Each row of a before or after table is a point. The points were changed in one or more steps. Then noise was added and the rows were shuffled. The steps act on columns, c1 being the first. What was done? A step turns or swaps two columns, mirrors them in a line or flattens them onto one, adds a multiple of one to another, or multiplies or shifts one. Angles are multiples of 10 degrees, from the lower column toward the higher: turns from -170 to 170, lines from 10 to 170 but not 90. Use the fewest steps. Two steps may share a column if one is a turn and the other turns, adds or multiplies; they go together, in the order done. Otherwise the lowest column goes first.

Before, 13 rows:
[[  0  18  16]
 [ -7  31  53]
 [-22  31  33]
 [-25  14 -60]
 [-25  22 -48]
 [ -8   9 -39]
 [-13   3 -53]
 [ -2   2  31]
 [ -9  37  13]
 [ 12  -3  -8]
 [ -5  37  46]
 [ 11 -18  10]
 [ 17  25 -23]]
After:
[[  2 -24   1]
 [ 12  10 -19]
 [-16  33  39]
 [-27  30  54]
 [ -6 -59 -13]
 [-10 -32  13]
 [-24  14  53]
 [ 12   6   7]
 [ -8  17  34]
 [ -4 -58 -20]
 [ 17  -4  30]
 [-21 -43  -4]
 [  1 -23 -20]]
Steps: turn c2 and c3 by 140 degrees

Before (8 x 8):
[[ -4 -10  -4 -16  -4 -26  -9  -3]
 [ -8  -1  58  23 -13  -5  14  -4]
 [ -2   7 -38   6   1 -21  -2  -3]
 [ 11 -14  34   7  -8  -7  32  -3]
 [-13 -20 -35   0   3  -3  -9  -8]
 [  9 -19 -27   8  29 -20  -8  32]
 [  2   8  -4 -27  60 -18  -9 -12]
 [ 11 -27 -29  28 -15 -24 -12 -11]]
After:
[[ -6   6  -4 -27  47  -4 -20  40]
 [-18 -20 -35   1   2   6  -9   3]
 [ 27 -19 -25   6   1  -7 -22  37]
 [ -7  -9  -4 -15  -3 -10 -24  -4]
 [  7 -13  37   8   2 -28  16 -10]
 [  3 -27 -28  29   2  -6 -24 -21]
 [ -3   4 -39   6   0 -13 -17  -2]
 [ -7  -1  60  23  -8 -14   6 -12]]
Steps: turn c1 and c8 by -30 degrees; turn c5 and c8 by 50 degrees; turn c6 and c7 by 50 degrees

Before:
[[ 11  19 -14  -8 -35   0 -31 -60   9   6 -17  -8]
 [ 29 -14  26 -46  -5   1 -37 -14  56  48  -6  12]
 [ 23  39  25 -24  41 -13 -52 -53   9 -38  -2  49]
 [ -6  47 -25  -7   6 -28 -22 -10 -12  20 -17   8]
 [ 42  11  36  -8  10  16   7 -50  11  34  10   7]
 [  1  30   2 -13  38  -1 -13 -14  26 -15 -26  -4]
 [ 34  36  23  22   6   4 -26 -13  20   0 -20  35]
 [ 17  50 -13  -1  -6 -13 -25  21  55 -13  14  29]
 [ 34 -12  -2 -10  25   2 -19 -25 -16   4 -18   0]
 [-10 -27  20  -4   4  -9  23  -9  19  25 -12 -15]
 [ 14 -14  -4 -53 -27  27 -13  28  27  18 -28  21]
 [ 11  34  23 -20   5 -16 -26  37 -32  30   6 -20]]
After:
[[-26  35   2 -12   5  16 -26  35  33   0 -31 -14]
 [ 13  53 -44  10  -6   9 -23  30  33 -15 -17  21]
 [ -5  41  15  26  41 -12 -51  49  23 -38 -23 -54]
 [-24 -11   8   8  25  -9 -16   0 -14   3 -30 -26]
 [-17  47 -11  27   7  15 -25   7 -25  18   7 -10]
 [-28 -13 -21  14 -28 -58 -15  21  20  20 -10  29]
 [-12 -12 -14  27  -5 -36 -37  13  60  50 -29 -15]
 [-11 -24   0   7   5   1  22 -17  25  27   9 -10]
 [  4  35  37  22   5  -5 -26 -20  -9  28 -12  39]
 [-16  19 -17   9 -36  -7 -30  -9  -1   4  -9 -60]
 [-28  30 -15   9  37  -9 -13  -4  22 -15   4 -12]
 [  3  11  19  -5   8 -15   8   6  30  35 -44 -51]]
Steps: turn c1 and c11 by -100 degrees; turn c3 and c9 by 40 degrees; turn c4 and c6 by 130 degrees; swap c8 and c12

Before (10 x 20):
[[-15 -18 -12  11  16  -2  -2  -5   3  18  11   9  17  -7  -1  11 -33   9
   19 -14]
 [-14  -3  14  20  11  32   7  16 -24  20 -19   6   9   3  16   3  -3 -25
  -16   0]
 [  8   8  21  45  22  34 -17 -16 -37 -16  10  20  46  33  -1  -2  14 -18
   -3 -19]
 [ 19 -29 -24 -37   5  -3  45 -12  -2  -7 -31  -1 -60   0  50  -8  -2 -31
  -41 -30]
 [  4  -6  27  36  37  13 -19 -21 -21  -3   6  -6   1   5  -8   4  16 -29
  -24 -12]
 [ -4 -19 -25  14 -22 -28  13 -10  -5   0  -7  -4   2 -38  -7  11  -7  39
   31  19]
 [-16   4  24  -1  35  30 -29   4 -51  -5   7  22  -7  36  19  -3   5 -31
  -11  -2]
 [ -4 -46 -10 -20 -14   1  47  -2  21   4  -4  10 -54 -17  36 -39   3  -8
  -32 -15]
 [ -3  -9   3   6   3   7  -1  -4   2  -4   1   3 -11   4  10  30  -7  47
  -12 -19]
 [ -8  13 -48 -16 -23  17   1 -32   8  15  -8  -2 -15 -20 -15   2 -17  16
    3  27]]
After:
[[ -4 -32   8  -2 -14  -6  46 -20 -27   5  -5  21  47 -17  36 -39   3  -8
  -32 -15]
 [  4  -4 -30 -21  37   2 -19  36  12  -3   6 -18   3   4  -9   4  16 -30
  -25 -13]
 [ -3  -7  -5  -4   3  -4  -1   6  -3  -5   2   3  10   3  10  30  -6  47
  -13 -19]
 [ 19 -21  22 -12   5  -9  45 -37 -20  -6 -31  -2  57   0  50  -7  -2 -31
  -41 -30]
 [  8   6 -35 -16  22 -19 -17  46  54 -16  11  -9 -29  32  -1  -2  14 -18
   -2 -19]
 [-14  -3 -28  16  11 -21   7  20  24  20 -19 -12  -1   3  16   3  -2 -24
  -16   0]
 [-15 -13  12  -5  16  -5  -2  11   9  18  11  10 -14  -8  -2  11 -32   9
   19 -14]
 [-16   3 -36   4  35 -14 -29  -2  48  -5   7 -16  24  35  19  -3   4 -31
  -11  -2]
 [ -9   9  34 -32 -23 -39   1 -16 -12  15  -8   3  12 -20 -15   1 -17  16
    4  27]
 [ -4 -14  36 -10 -21  11  13  14   2   0  -7  -6  -1 -39  -7  11  -7  39
   31  19]]
Steps: multiply c2 by 0.7; turn c3 and c6 by 150 degrees; swap c4 and c8; turn c9 and c12 by 40 degrees; turn c9 and c13 by -160 degrees
